Every row gives one point. The window is the flat piece filled in between its corners: a triangle in 3 columns, a solid with four corners in 4, and so on. A path goes straight from each point to the next, and from the last back to the first. After which points does the path pass through the window?
In the rows, zero is written as 128.

Window (3 x 3)
[[164 204 136]
 [ 98 114 114]
 [106  72 139]]
Path:
(1): [128 193 179]
(2): [139 166 155]
(3): [168 162 120]
(4): [189 150 104]
(5): [104 185 166]
(6): [ 62  66 173]
(7): [ 95  54 100]
(8): [184 124 108]
(9): [133 163 152]
(10): [151 198 153]
(11): [173 173  89]
(12): [96 21 71]
(13): [ 56  57 177]
(14): [ 74 137 141]
(15): [137  87  85]
(16): [168 180 107]
Through the window after points: 4, 10, 14, 16

Window (4 x 4)
[[174 105 111 138]
 [105  65 109 124]
 [162 249  72 140]
 [122 127 146 129]]
Path:
(1): [162 116 112 156]
(2): [132 181 100 156]
(3): [136 177  77  98]
(4): [128 135 136  92]
(5): [124 122 124 154]
(6): [126 179  74 173]
(7): [168 194 105  84]
(8): [153 190 118 102]
(9): [161 192 111 178]
(10): [138 201 116 168]
(11): [166 206  97 110]
(12): [125 102 126 106]
(13): [122 107 119 184]
(14): [121 182  94 205]
(15): [188 124 110  83]
(16): [162 106 120 103]
Through the window after points: 4, 6, 12, 14, 16

Window (6 x 6)
[[140 173 141  43 110 157]
 [106 167  79  54  96  72]
 [101  94 166  91  50 147]
 [ 79 136 116 236 134 160]
 [154  71 162 214  66 142]
 [117 102  88  82 226  97]]
Path:
(1): [125 137  73 121  89 129]
(2): [ 90 130 192 102  65 111]
(3): [ 90 170 181 142 171  84]
(4): [121 123  81 118 146 129]
(5): [115 104 123 140  50 183]
(6): [128 106 199 146  76 103]
(7): [ 59 153 197 184 130 118]
(8): [133 114  44 207 117 186]
Through the window after points: 7

Window (8 x 8)
[[109 164 107 182 141 151 163 166]
 [141  96 127 107 204  95  11 170]
 [ 66 179 130 111 150 128 128 158]
 [159  31 137 115  94 118 121 108]
 [130 165 121 143  81  93 249 164]
 [ 93  60 103 187  64 107 165 189]
 [ 84 130 145 150 203  97 118 150]
 [136  94  82  62 188 107 125 116]]
Path:
(1): [114 107 143 107 151 119 138 169]
(2): [111  98 110 124 133  88 112 114]
(3): [119 121  96 149 105  90 171 150]
(4): [111  96 138 132 107 134 193 188]
(5): [111 109 137 153 136 136 154 209]
(6): [ 99 109 111 173 110  75  88 110]
(7): [111 151 115 140 116  55 129  90]
(8): [130  80 133 114 120 137 144 154]
(9): [158  98 144 149 163 170 163 206]
(10): [ 99 107  85 138 107  76 140 119]
(11): [118 162  53 137 122  86 108 113]
(12): [ 88 147 128 135 174 131 159 183]
(13): [120 115 110  84 176 120 140 152]
(14): [110 123  79 121 128  86 114  90]
(15): [128 184  96 181  86  84 117 118]
(16): [125 127 129 122 129 108 205 179]
Through the window after points: 3, 7, 13, 15
